Each row of a before or after table is a point. One or more steps were done to the points. Then noise was added and the rows were shuffled. The steps act on columns, c1 being the first. What was done? A step turns or swaps two columns, mirrors them in a line or flattens them onto one, adds a multiple of one to another, or multiplies or shifts one. Angles are multiples of 10 degrees, from the lower column toward the higher: turns from -170 to 170, lines from 10 to 170 but not 90. Use the fewest steps. Two steps may share a column if one is a turn and the other turns, adds or multiplies; they go together, in the order done. Otherwise the lowest column goes first.
(in the rows, 128 means zero)

Before:
[[ 79 159]
 [190 109]
 [111  97]
 [191 103]
 [ 75 113]
 [180 133]
 [129 107]
 [ 61 140]
 [ 62 148]
 [ 57 156]
 [152 125]
 [112 116]
 [ 81 121]
 [140 142]]
After, 14 rows:
[[145 129]
 [130 156]
 [140 111]
 [113 142]
 [149 191]
 [159 113]
 [124 184]
 [109  60]
 [ 96  53]
 [121  62]
 [133  78]
 [154 195]
 [142  69]
 [ 95  87]]
Steps: turn c1 and c2 by 90 degrees

Before:
[[127 145  77 124]
 [129 150 153 207]
 [162 122 117 140]
 [119 149 147 167]
 [121 119  92 114]
 [112 121  90 125]
 [137 122 108 110]
 [116 125  57  97]
 [ 90 142 113  95]
 [145 109 169 174]
 [110 187 183 165]
 [152 163 156 152]]
After (12 x 4):
[[150 135  94  77]
 [166 109 101  85]
 [106 105 132 169]
 [116  96 157 209]
 [124 112  86  36]
 [184 134  82  27]
 [ 69  75 142 184]
 [150 131 124 102]
 [100 149 161 223]
 [159 137 102  84]
 [158 132 150 177]
 [108 106 142 226]]
Steps: turn c1 and c3 by 60 degrees; add 1.5 times c3 to c4; multiply c2 by -1

Before (10 x 8):
[[114 120 157 112 158  92 154 114]
 [144 110 169 135 203 186  86 147]
 [147 163  96 125 154  86 122  82]
 [116 122 130 120 209 175  94 125]
 [147 133 159  85 112 104 128 105]
 [ 89 157 177 100  89 101 142  98]
 [129 103  91  84 179 119 115  71]
 [136 116 124 133 176 187 134 153]
 [124  98 141 150 154 157  78 160]
 [112 136 155  96 165 143 114 179]]
After (10 x 8):
[[164 145  98 114 164 199 177 170]
 [120 116 100 127 169 205 203 108]
 [138 148  97 152 111 218 178 107]
 [108 132  91 166 194 184 162 183]
 [141 110 166 162 179 137 162  88]
 [158  94  82 136  81 205 190  92]
 [109 144 137 150 231  25 135  87]
 [115 134 155 155 191  20 183 121]
 [ 97 123 155 125 164  57 129 102]
 [124 115 123 160 232  56 141 126]]
Steps: swap c1 and c2; turn c3 and c8 by -110 degrees; turn c4 and c6 by -150 degrees; multiply c6 by 2; multiply c5 by 1.3; shift c7 by 50

Before (8 x 11):
[[120  85 132  69  98 150 128  95 137 100 139]
 [144 119 106 132 170 129 130  81 113  83 115]
 [119 143 208 186 206 169  82 122 148 111  64]
 [ 50 135 210 187 175 138  81 128 106 113  56]
 [139 213  92  72 154 142 113  50 139  94  84]
 [114  90 129 111  80 112 112 167 122 134 117]
 [ 86  86 164 115 102 155 125 149 105 188 147]
 [110  58 139 140  58 154 121 124 111 159 111]]
After (8 x 11):
[[188 144 178 118 228 166 173  99  65 155 150]
 [188 134 187  50 200 136 172 108  58 152 108]
 [ 67  84 143 122 101 152 122  72 136 155 137]
 [113  93 149 112  83 113 143 147 116 126 123]
 [141  62 163 110  69 157 140 106 109  96 111]
 [ 73 212  84 140 138 144 139  31  86 162 137]
 [118  84 169  88 114 157 144 127 147  69 104]
 [131 116  95 145 160 127 117  60 116 170 116]]
Steps: swap c1 and c4; turn c3 and c5 by 20 degrees; turn c7 and c10 by -170 degrees; shift c8 by -20; swap c9 and c11

Before, 12 rows:
[[173 178 123 108  71  88 101  80 169  41 105 145 177 147]
 [ 98 126  96 111 101  92 105 102  79 143 128 144 166 128]
 [136 137  66 153 151 165 145 115 163 124 151 106 180  75]
 [165 184 124 185 106 198 158 134 172  90  84  91 138 196]
 [128 148 111 129 148 110 106 128 196 168 183 102 121 114]
 [140  95 120  66 169 135 142 144  96 151 198 104 202 160]
 [150 118 125 168  83  86 143  93 160 133 188  60 137 180]
 [ 82 155  38 118 157 133 130 106  97 144 197 140  78 148]
 [114 128 153 112 201 121 231 134 132  79 132  84 143  98]
 [ 91  90 157 179 136  87  46  80  75  75 142 213 163 146]
 [179 173 151  87 141 169 120  81 141  95 124  76  91 156]
 [164 124  99 171  42 132 138 118 143 114 133 153 125 157]]
After:
[[162 185 144 107  71 144 196  99 171 175  92 121 139 154]
 [116 128 131 203 148 119  99  91 134 184 123 119 145 229]
 [142  96 106 169 195 166 159 113  94 127 195 163 205 140]
 [170 180 133  71 147  39 146 118 172 161 107  34 180 102]
 [151 118 110  83  89  94 179  52 156 130 184 133 138 145]
 [164 125 126  39  85 134 159 142 144 123 140 105 127 141]
 [ 89  92 128 137  76 122 146 178  75 113 130  31 163  46]
 [137 135 113 150 103 159  75  99 167 129 168 124 183 143]
 [178 176 131 141 165 125 159  58 140 140 115  97  91 120]
 [ 97 125 124 102 149  94 129 131  81  95 139 116 166 106]
 [ 81 153  95 155 140 103 149 132  95  99 220 118  77 133]
 [128 149 109 149 129  89 115 108 195 106 183 168 123 103]]
Steps: add -1 times c2 to c6; flatten c3 and c11 onto the line at 110 degrees; turn c4 and c5 by -90 degrees; swap c7 and c14; turn c8 and c12 by -60 degrees; turn c10 and c12 by 140 degrees

Before, 12 rows:
[[150 119 106 128 132 141  83  60 152 141 143 174 111 202 120 159 109 113
  138  92 133 112 101 138]
 [154 118 111  99 163 109  95  52 140  96 123 120 143 162 150 179  95 159
  129 101 125 139 142 137]
 [ 71 113 149  58  87 155 109 131 178  84 110 139 116  98 121 112 154 116
  183 209 100  88 119  68]
 [126 130 129 149 132 128  96  90 146 131 170 138 131 164 143 190 101 148
  178  97 174  93 157 177]
 [ 29 140 167  89 112 127 151 132 140  94 117 170 156  97 129  95 187 123
  130 170 135  89  79  86]
 [140 115 134 153 108 135  68 102 100 136 140 120 121 191 166 169 104 169
  144 102 132 123 127 104]
 [170 131 146 153 129 131  93  94 166 149 130  99 130 138 132 152  66 108
  130  90 158 126 133 110]
 [ 97 198 115 128 143 157 135 152 133 152 115  84  51 122 153 106  96 125
  138 198 145 106  85 161]
 [  7 126 136 132  96 160 161 103 158  66  96 119 112 122  93 108 149 132
  162 165 110  91 109  81]
 [138 143 128 106 117 128 117  73 161 166 105 132 133 198 148 184 132 151
  169  69 151 139 161 111]
 [ 46 118 123  62  49 124 149 131 137  73 112 105 142 134 117  97 154 101
  151 155 135  80  84 116]
 [ 78  94 182  87  80 176 184 123 161  71 112 136 118 135 137 140 158 114
  129 186 119 107 102 105]]
After, 12 rows:
[[102 116 105 132 137 143  75  74 153  90 126 181 118 207 151 124 110 113
   93 140 173 110 142 142]
 [139  89 188  90 188 172 185 117 161 199  93  82 118 136 135 172 163 118
  136 138 116 103 156 103]
 [191 138 168  84 185 122 158 130 140 170 112 132 158  99 149 194 185 124
  180 123 133  95 169  88]
 [214 124 130 128 162 168 153  97 159 238  98  93 115 124 173 224 152 127
  160 137 120  95 124  82]
 [ 90 122 112 104  88 105  89  61 143 155 106 148 148 161 101 127  97 160
   88 112 172 143 124 147]
 [191 116 123  58 162 117 147 132 134 189  90  72 137 133 162 184 155  99
  150 176 133  82 162 121]
 [ 98 125 148 154  76 131  96 122 165 120 148 121 128 145 121 105  61 109
  100 144 174 124 123 116]
 [115 130 132 154 111 126  94 121 146   7  91 151 133 157 100 156 102 150
   57 146 181 100 111 177]
 [194 107 146  59 206 157 106 119 175 197 101  76 115 106 139 165 156 117
  113 117 101  93 134  69]
 [114 134 133 103  95 124 120  94 161 189 198 159 136 200  84 147 135 152
   57 163 181 136 109 111]
 [160 197 120 132 139 162 129 160 132 155 167  57  56 121 124 143  91 124
  146  87 125 105 176 166]
 [111 118 134 155 114 129  73 108  96  90 126 128 123 190  98 130 107 173
   87 154 143 122 151 101]]
Steps: turn c1 and c16 by -60 degrees; turn c1 and c19 by -140 degrees; turn c5 and c20 by -120 degrees; turn c5 and c12 by -40 degrees; turn c8 and c21 by -30 degrees; multiply c11 by 3; turn c10 and c11 by 110 degrees; turn c15 and c23 by 150 degrees

Before (11 x 48):
[[118 171 120 114 138 139  99  81 115 112 119 112 249 111 166 133 132 120
  170 159 119 140 111 138  96 109 137 142 101  44 115 117 164 147  89 129
  155 110 108 184 112 137 166 145 114 154 124 174]
 [ 26 145 163 116 151 118 102 100 153 130 108 197 118 155 149 136 129 121
  149 166 142 150 107 136 113 101 105 152 149 145 131 131 145 122  79 129
   94 165 205 110 129 151 153 108  97 103 132 141]
 [140 147 116 144 151 120 144 190 105 109 135 131 139 134 125  85 100 124
  128 159 116 124  90 121 223 107 110 119 149 146 115 133 120 139 168 106
  130 179 107 137 119 137 154 135 139 118 193 119]
 [148  88 165 117 166 117 138  99 185 122 127 165  97 110 141 131 114 115
  134 155 145 148 132 124 118 111 107 139 155 137 186 117 134  88 104 150
  161 116 110  97 107 156 162 135  86 107 121 115]
 [167 156 113 123 134 139  82  89 106 147 133 157 108 162 195  97 139 134
  129 142 119 136 116 120 105 108 128 150 115 129 113 135 149 133 105 120
  130 112 123 122 132  64 151 111 112  95 133 137]
 [100 165 155 129 155 150  85 103 107 153 173 110 117 122 143 120  98 121
  125 166 222 138 118 122 105 136 109 120 150 113 113 134 149 123 206 150
  134 117 105 110 125 128 157 110  89 112 115 114]
 [161 162 123 139 131 114 114 128 189 113 158 103 112 117 127 136 140 125
  124 110 188  42 117 117 105 120 127 128 151 132 123 116 110 145  82 142
  117 104 105 111 133 153  73 155 123 108 128 121]
 [145 166 119 106 131 104 149 142 105 118 107 113 110 136 181 113 108 121
  135 155 137 137 115 157 164 155 109  84 104  97 126 114 120 147 103 144
  159 123 110 101 104 156 158 102 125 151 144 123]
 [143 174 163 147  82 125  94 121 114 109 105 162  94 141 135 127 116 125
  137 160 104 118 128 130 150 159 119 162 151 135 137 131 167 146 125 150
  153  98 119 108 123  69  94 152 130  99 114 127]
 [111 169 119 150 110 115 113 114 128 118 159 102 110 137 129  99 102 112
  164 121 111 138 116 119 140 104 107  96 146 140 117 122 107 146  83 140
  136 123 103 138 106  42 163 106 128  93 114 124]
 [168  56  93 107 151 136 205  88 202 118 116 136 134 122 137 120 100 124
  130 119 105 130 131 129  99 100 124  84 114 133 120 104 110 141 161 147
  138 100 104 118 166 132 121 109 142 108 114 172]]
After (11 x 48):
[[127 168 109 106 130 105 149 140  98 117 115 114 109 136 180 112 107 122
  135 153 104 136 114 156 164 155 107 129 105  99 110 139 117 146 103 108
  158 124 111  79 106 156 174 150 127 151 146 123]
 [145 146 122 145 152 121 143 190 110 108 142 129 139 134 125  86 102 124
  127 161 127 126  91 119 224 109 110 115 149 146 125 128 121 138 166 151
  131 177 105 125 120 137 159 125 137 117 191 119]
 [126  85 154 118 168 115 137  99 163 121  82 167  97 108 141 131 114 114
  131 156  99 149 132 123 117 111 108 160 155 137 163 128 135  88 103 109
  158 114 110 125 109 156 177 116  85 105 119 115]
 [127 168 123 149 113 115 114 113 144 119 157 103 110 136 129  98 102 113
  162 124 148 139 115 121 141 104 108 103 146 140 143 141 107 143  83 110
  135 123 101 105 105  43 178 146 128  94 111 124]
 [152 177 156 145  81 127  95 121 101 111 105 162  92 142 135 128 114 125
  136 160 132 118 129 128 150 159 119 160 151 136 116 139 166 146 127 109
  153  98 119 148 125  70  99  99 130  99 116 128]
 [127 171 136 111 137 139  98  79 116 113 134 113 251 111 166 135 133 118
  168 158 138 139 108 135  96 109 136  85 100  45 114 140 164 145  90 131
  156 110 108 168 111 138 180 110 114 154 125 174]
 [ 55 145 157 117 153 118 103  97 145 132 113 197 119 155 152 136 131 119
  148 168 199 150 109 137 112  99 105 157 152 145 114 118 145 123  80 123
   93 166 204 140 129 152 153 147  96 104 131 140]
 [104 162 117 138 132 114 115 127 202 114 152 100 113 118 126 137 140 124
  123 112  67  42 119 117 105 120 125 143 148 133 146 109 110 144  83 118
  117 103 105 121 134 153  69 100 124 109 129 121]
 [160  57  92 107 152 138 206  88 204 117 126 137 134 120 136 120 100 125
  130 116 100 130 129 129  99 102 124 114 114 134 114 160 109 141 161 105
  139 100 104  84 166 132  95 145 144 106 114 173]
 [ 51 166 150 127 155 149  84 103 126 152 166 109 117 125 145 119  98 123
  126 169  99 137 117 124 106 138 110 141 150 114 154  76 149 122 208 103
  133 116 103 111 124 126 157 141  90 114 116 114]
 [160 156 111 123 133 140  84  89 114 147 144 157 106 163 196  98 140 134
  127 142 106 135 115 119 107 110 128 144 114 129 122 125 149 133 104 133
  130 112 124 142 134  66 149 148 111  97 135 137]]
Steps: turn c21 and c32 by -150 degrees; turn c1 and c21 by -50 degrees; add 0.3 times c40 to c3; turn c28 and c40 by 60 degrees; turn c11 and c31 by 50 degrees; add 0.5 times c11 to c9; turn c36 and c44 by -170 degrees; add -0.7 times c41 to c43
